Each row of a before or after table is a point. The points were changed in one or more steps. Then noise was added and the rows were shuffled. The steps act on columns, c1 being the first. Write out the steps. A step turns or swaps two columns, mirrors them in a line or flattens them onto one, adds a multiple of one to another, or multiplies or shifts one. Angles are multiples of 10 degrees, from the lower column toward the higher: turns from -170 to 170, lines from 10 to 170 but not 90. Use the fewest steps. Two steps may share a column if one is a turn and the other turns, adds or multiplies; they go together, in the order done. Otherwise the lowest column goes first.

Before, 10 rows:
[[-0.02  0.25]
 [ 0.10 -0.42]
 [ 0.22 -0.27]
 [-0.30 -0.03]
 [-0.39 -0.13]
 [ 0.42  0.48]
 [ 0.09  0.56]
 [ 0.39  0.39]
 [ 0.36  0.34]
 [-0.04 -0.24]]
After:
[[-0.22 -0.51]
 [-0.29  0.18]
 [ 0.31  0.22]
 [ 0.09 -0.24]
 [-0.21 -0.42]
 [-0.24  0.32]
 [ 0.10 -0.55]
 [ 0.28  0.10]
 [-0.06  0.23]
 [-0.22 -0.56]]
Steps: turn c1 and c2 by -160 degrees

Before (13 x 4):
[[-0.13  0.43 -0.08 -0.20]
 [-0.29  0.54  0.19 -0.26]
 [ 0.19  0.23  0.09 -0.10]
 [ 0.14 -0.04  0.14  0.22]
 [ 0.29  0.37 -0.25 -0.13]
 [ 0.14 -0.23 -0.03 -0.13]
 [ 0.53  0.33 -0.10  0.34]
 [ 0.41  0.45  0.16 -0.23]
 [-0.30  0.50 -0.34  0.18]
 [ 0.11 -0.19 -0.37  0.55]
 [ 0.23  0.03 -0.43  0.13]
 [ 0.14 -0.17 -0.49  0.37]
 [ 0.38 -0.17  0.14  0.56]]
After, 13 rows:
[[-0.09  0.35  0.53  0.12]
 [ 0.19  0.54 -0.29 -0.64]
 [-0.42  0.04  0.23  0.13]
 [ 0.16  0.46  0.41 -0.52]
 [-0.08  0.42 -0.13 -0.52]
 [-0.04 -0.23  0.15  0.03]
 [-0.35  0.50 -0.30 -0.18]
 [-0.26  0.36  0.28 -0.39]
 [ 0.08  0.21  0.20 -0.25]
 [ 0.13 -0.04  0.13  0.25]
 [-0.38 -0.20  0.09  0.68]
 [ 0.14 -0.15  0.37  0.68]
 [-0.50 -0.17  0.14  0.48]]
Steps: swap c1 and c3; add -0.7 times c2 to c4

Before:
[[ 0.54 -0.02 -0.48  0.06 -0.22  0.28 -0.53  0.46]
 [ 0.55  0.42 -0.04  0.22  0.10 -0.46  0.84 -0.15]
 [-0.16 -0.13  0.04  0.00 -0.04  0.16 -0.29  0.53]
 [ 0.39  0.40 -0.23  0.47  0.48 -0.26  0.40  0.04]
 [ 0.04  0.27  0.38 -0.17  0.29  0.43  0.24  0.20]
 [ 0.04  0.29 -0.29  0.19 -0.21  0.13 -0.45  0.14]
 [ 0.04 -0.02  0.32  0.24  0.16  0.44  0.57  0.00]
 [ 0.14 -0.08 -0.08 -0.02  0.20  0.05 -0.22 -0.05]
 [-0.19  0.07 -0.18 -0.15  0.16  0.31  0.29  0.15]]
After (9 x 8):
[[ 0.03 -0.02  0.33  0.23  0.16  1.01  0.58  0.01]
 [ 0.15 -0.07 -0.08 -0.02  0.21 -0.15 -0.22 -0.06]
 [-0.19  0.06 -0.19 -0.14  0.18  0.60  0.30  0.15]
 [ 0.04  0.29 -0.28  0.19 -0.19 -0.31 -0.45  0.14]
 [ 0.39  0.39 -0.22  0.46  0.48  0.13  0.39  0.04]
 [ 0.04  0.27  0.38 -0.17  0.31  0.67  0.24  0.18]
 [ 0.53  0.43 -0.03  0.24  0.09  0.37  0.85 -0.14]
 [-0.16 -0.12  0.05  0.00 -0.04 -0.13 -0.28  0.54]
 [ 0.56 -0.04 -0.49  0.07 -0.23 -0.26 -0.53  0.47]]
Steps: add 1 times c7 to c6

Before:
[[ 0.14  0.08 -0.01 -0.42  0.06 -0.21 -0.04 -0.02  0.39 -0.03 -0.22]
 [ 0.00  0.30  0.00  0.00  0.49 -0.38 -0.23 -0.15  0.03  0.08  0.00]
 [-0.74 -0.33 -0.07 -0.46 -0.11  0.38 -0.50 -0.48  0.12 -0.39 -0.35]
 [ 0.43  0.26  0.23 -0.34  0.47 -0.24 -0.14 -0.12  0.09 -0.32  0.52]
 [-0.23 -0.57  0.10 -0.13 -0.23 -0.04 -0.04  0.28 -0.16 -0.07  0.07]
 [ 0.04 -0.22 -0.34 -0.08  0.10 -0.29  0.32 -0.05  0.15 -0.27  0.59]
 [ 0.07 -0.46 -0.04 -0.38 -0.38  0.15 -0.24 -0.13 -0.49  0.41 -0.19]
 [ 0.34 -0.03 -0.32 -0.05  0.28 -0.18 -0.45  0.17 -0.06 -0.17  0.07]
 [-0.60 -0.47 -0.36 -0.34  0.54  0.05  0.07  0.16  0.41  0.25  0.48]
 [-0.03 -0.26 -0.12  0.18 -0.52  0.21 -0.92  0.17 -0.27  0.87  0.24]]
After:
[[-0.49 -0.12 -0.23  0.47 -0.57  0.03 -0.21 -0.07 -0.64  0.28 -0.56]
 [-0.39  0.68  0.16 -0.21  0.39  0.14 -0.54 -0.02 -0.14  0.39  0.09]
 [-0.06 -0.05 -0.37 -0.03 -0.11 -0.31  0.05 -0.03 -0.25 -0.28 -0.54]
 [ 0.02 -0.18  0.01  0.06 -0.39 -0.39 -0.51 -0.30  0.23  0.07  0.01]
 [-0.15 -0.21 -0.53 -0.53 -0.41 -0.24 -0.42 -0.29  0.19 -0.31 -0.06]
 [-0.66  0.07  0.30  0.54  0.24  0.39 -0.75 -0.41 -0.35 -0.39  0.15]
 [-0.34 -0.35  0.24 -0.31 -0.06 -0.21 -0.40 -0.01 -0.16  0.02  0.07]
 [ 0.10  0.06  0.14 -0.30 -0.34 -0.19 -0.68  0.07  0.03 -0.13 -0.28]
 [ 0.15  0.39 -0.13  0.08  0.44  0.20 -1.22  0.32 -0.13  0.85 -0.24]
 [-0.23  0.42 -0.07  0.20  0.16 -0.05 -0.33  0.35 -0.44 -0.07  0.05]]
Steps: turn c1 and c4 by -70 degrees; turn c2 and c9 by 120 degrees; turn c3 and c11 by 120 degrees; mirror c5 and c8 in the line at 100 degrees; shift c7 by -0.30

Before (8 x 18):
[[ 0.06  0.26 -0.50 -0.12  0.16 -0.21 -0.41  0.13  0.06 -0.38 -0.17  0.06
   0.10 -0.30  0.08  0.24 -0.24  0.29]
 [-0.17  0.30  0.02 -0.20 -0.24  0.31 -0.08  0.12 -0.17 -0.18  0.35 -0.28
   0.00 -0.20  0.00  0.55  0.05 -0.38]
 [ 0.07  0.51  0.06 -0.16 -0.27  0.24  0.10  0.12 -0.32  0.01 -0.08 -0.67
  -0.47 -0.49  0.31  0.54 -0.21 -0.29]
 [ 0.57 -0.35 -0.32  0.05  0.08 -0.18  0.59 -0.70 -0.10  0.44  0.87  0.04
  -0.50  0.45 -0.45  0.57  0.08  0.37]
 [-0.05  0.29 -0.10 -0.53  0.17  0.02  0.01  0.16  0.30 -0.10  0.06 -0.15
   0.14 -0.54  0.35  0.33 -0.29 -0.11]
 [ 0.08 -0.03 -0.29 -0.08  0.29 -0.21 -0.24 -0.19  0.02  0.05 -0.18 -0.15
   0.16  0.10  0.16 -0.18  0.10 -0.08]
 [ 0.05  0.02 -0.32 -0.23  0.33 -0.38 -0.09  0.26  0.03  0.18  0.16 -0.08
  -0.05 -0.16 -0.36 -0.02  0.11  0.21]
 [ 0.45 -0.36 -0.75  0.07  0.62  0.02  0.17 -0.22  0.11  0.54  0.61  0.47
  -0.74  0.38 -0.13  0.49  0.21  0.41]]
After, 8 rows:
[[-0.07  0.03 -0.41 -0.04  0.34 -0.39  0.00  0.27  0.01  0.14 -0.32 -0.10
  -0.03 -0.25 -0.50 -0.03  0.12  0.22]
 [-0.25 -0.09 -0.35 -0.13  0.24 -0.22  0.30 -0.15  0.01  0.06 -0.71 -0.18
  -0.24  0.00  0.11 -0.15  0.09 -0.05]
 [-0.30 -0.37 -0.29 -0.30  0.05 -0.15 -0.73 -0.71 -0.07  0.45  0.41  0.03
   0.55  0.30 -0.78  0.35  0.03  0.37]
 [ 0.11  0.35  0.11  0.00 -0.20  0.27 -0.47  0.16 -0.15 -0.21 -0.15 -0.21
  -0.13 -0.35  0.11 -0.23  0.03 -0.36]
 [ 0.09  0.28 -0.49  0.18  0.18 -0.21 -0.03  0.08  0.07 -0.40 -0.65  0.11
   0.32 -0.33  0.36 -0.49 -0.19  0.31]
 [-0.19 -0.40 -0.78 -0.27  0.72  0.04 -0.47 -0.25  0.14  0.55  0.06  0.50
   0.61  0.30 -0.49 -0.01  0.18  0.43]
 [ 0.37  0.52  0.08  0.30 -0.30  0.25 -0.45  0.17 -0.41  0.02 -0.55 -0.63
   0.66 -0.45  0.28 -0.09 -0.15 -0.33]
 [ 0.17  0.31 -0.02  0.13  0.18  0.05 -0.27  0.13  0.26 -0.09 -0.46 -0.15
   0.18 -0.64  0.42 -0.05 -0.32 -0.15]]
Steps: add 1.5 times c17 to c13; turn c1 and c13 by 150 degrees; turn c4 and c14 by 50 degrees; turn c7 and c16 by 110 degrees; add -0.7 times c10 to c15; shift c11 by -0.50

Before:
[[-0.37 -0.13 -0.18  0.11 -0.14  0.05 -0.86 -0.17 -0.09  0.03  0.03  0.23
  -0.36 -0.16 -0.15  0.23 -0.64 -0.09 -0.10  0.23  0.59 -0.07  0.43 -0.38]
 [-0.16  0.04 -0.29 -0.09  0.01  0.02 -0.11 -0.25 -0.11 -0.08 -0.31  0.23
  -0.45  0.35 -0.04  0.19 -0.03 -0.18 -0.18  0.23 -0.15  0.31  0.06 -0.70]
 [ 0.64  0.25 -0.25 -0.13  0.04  0.00 -0.03 -0.08  0.16  0.17  0.18 -0.18
   0.12 -0.27 -0.28 -0.56  0.06  0.08 -0.05  0.27 -0.26  0.13 -0.27  0.01]
 [-0.45  0.12 -0.31  0.32 -0.38 -0.07 -0.10  0.02  0.04 -0.83 -0.10 -0.08
  -0.25  0.11  0.26 -0.13 -0.08 -0.55 -0.32  0.14  0.30  0.21  0.69 -0.48]
 [-0.05 -0.13 -0.23  0.52 -0.33  0.16 -0.34 -0.29  0.36 -0.55 -0.18  0.32
  -0.15  0.29 -0.02  0.14 -0.38 -0.02  0.31  0.29  0.01 -0.01  0.28 -0.54]
 [-0.16  0.07 -0.48 -0.39 -0.21  0.18 -0.29 -0.11  0.13 -0.28 -0.16  0.61
  -0.10  0.03 -0.05  0.07  0.10 -0.51  0.60  0.14  0.30 -0.01  0.38 -0.47]
 [ 0.15 -0.08  0.29  0.23  0.11 -0.07 -0.14 -0.38 -0.09  0.57  0.50 -0.09
   0.28 -0.30 -0.96  0.07  0.50  0.20 -0.03 -0.06 -0.91  0.04 -0.14  0.58]
 [ 0.04  0.03 -0.15  0.38  0.23 -0.02 -0.11 -0.34  0.05  0.62 -0.07  0.11
   0.46  0.03 -0.48 -0.78  0.63  0.19  0.21  0.31 -0.38  0.67  0.03  0.13]
 [-0.01 -0.28  0.07  0.08 -0.40 -0.12 -0.18  0.01 -0.31 -0.41 -0.06  0.59
   0.00  0.37  0.03  0.04 -0.32  0.08 -0.45  0.13  0.33 -0.06  0.52 -0.15]
 [ 0.31  0.09  0.09  0.24  0.15  0.38 -0.48 -0.37 -0.02  0.46  0.09  0.33
   0.26 -0.21 -0.59 -0.76  0.38 -0.28 -0.06 -0.26 -0.73  0.22 -0.48  0.11]
 [ 0.06 -0.20 -0.03  0.21  0.01 -0.52 -0.25 -0.70 -0.28  0.26  0.18 -0.03
   0.49 -0.24 -0.79 -0.43  0.33  0.11 -0.02 -0.10 -0.35  0.07 -0.69  0.22]
 [-0.41  0.30  0.07  0.07  0.29 -0.13 -0.18 -0.32  0.10 -0.51  0.29  0.59
  -0.44  0.11 -0.11  0.00 -0.35  0.10  0.01  0.02  0.28 -0.17  0.29 -0.32]]
After, 12 rows:
[[-0.43  0.30 -0.50  0.07 -0.01  0.16 -0.16 -0.34  0.09  0.06 -0.12  0.41
  -0.43  0.06 -0.34  0.02  0.41  0.12  0.25  0.02  0.28 -0.17  0.29 -0.35]
 [-0.43  0.10 -0.85  0.33  0.56  0.11 -0.10  0.03  0.05 -0.32  0.35 -0.16
  -0.27  0.05  0.16 -0.10 -0.19 -0.55  0.04  0.14  0.31  0.21  0.69 -0.50]
 [ 0.65  0.26  0.17 -0.14 -0.16 -0.08 -0.05 -0.07  0.16 -0.24  0.01  0.01
   0.11 -0.23 -0.02 -0.56  0.02  0.09  0.18  0.30 -0.24  0.14 -0.24  0.00]
 [-0.05 -0.13 -0.55  0.52  0.59 -0.04 -0.34 -0.28  0.36 -0.22 -0.23  0.19
  -0.15  0.34 -0.16  0.15  0.12 -0.06 -0.28  0.42  0.02 -0.05  0.31 -0.55]
 [ 0.06 -0.20  0.26  0.21 -0.36  0.42 -0.27 -0.72 -0.28 -0.05 -0.06  0.37
   0.48 -0.42 -0.29 -0.42 -0.18  0.10  0.17 -0.16 -0.37  0.07 -0.71  0.22]
 [-0.02 -0.27 -0.39  0.06  0.62  0.24 -0.18  0.04 -0.30  0.07  0.44  0.32
   0.01  0.29 -0.27  0.04  0.02  0.10  0.08  0.04  0.34 -0.03  0.52 -0.15]
 [ 0.03  0.02  0.60  0.39 -0.53  0.02 -0.11 -0.32  0.04 -0.17 -0.15  0.31
   0.45  0.03 -0.26 -0.78 -0.43  0.18 -0.15  0.32 -0.38  0.67  0.02  0.14]
 [-0.15  0.06 -0.07 -0.11  0.00  0.11 -0.10 -0.24 -0.12 -0.31  0.26  0.15
  -0.44  0.35 -0.14  0.18  0.03 -0.21 -0.23  0.23 -0.15  0.30  0.05 -0.70]
 [ 0.30  0.10  0.46  0.23 -0.45 -0.43 -0.50 -0.37  0.00  0.09  0.03  0.47
   0.27 -0.06 -0.41 -0.74 -0.19 -0.25  0.13 -0.25 -0.72  0.22 -0.50  0.13]
 [-0.39 -0.14  0.05  0.11  0.54 -0.10 -0.85 -0.15 -0.08 -0.15  0.08  0.20
  -0.36 -0.14 -0.16  0.23  0.42 -0.06  0.04  0.21  0.60 -0.09  0.42 -0.39]
 [ 0.17 -0.09  0.56  0.23 -0.40 -0.03 -0.12 -0.36 -0.09  0.26 -0.14  0.45
   0.29 -0.31 -0.32  0.08 -0.32  0.20  0.48 -0.09 -0.94  0.06 -0.15  0.58]
 [-0.17  0.09 -0.27 -0.39  0.21 -0.15 -0.29 -0.10  0.12 -0.48 -0.51  0.39
  -0.10  0.09 -0.31  0.08 -0.22 -0.52 -0.38  0.20  0.29 -0.04  0.39 -0.46]]
Steps: swap c3 and c10; add -0.3 times c23 to c5; turn c5 and c17 by 150 degrees; mirror c6 and c14 in the line at 80 degrees; add 0.3 times c9 to c20; turn c11 and c19 by 110 degrees; flatten c12 and c15 onto the line at 140 degrees
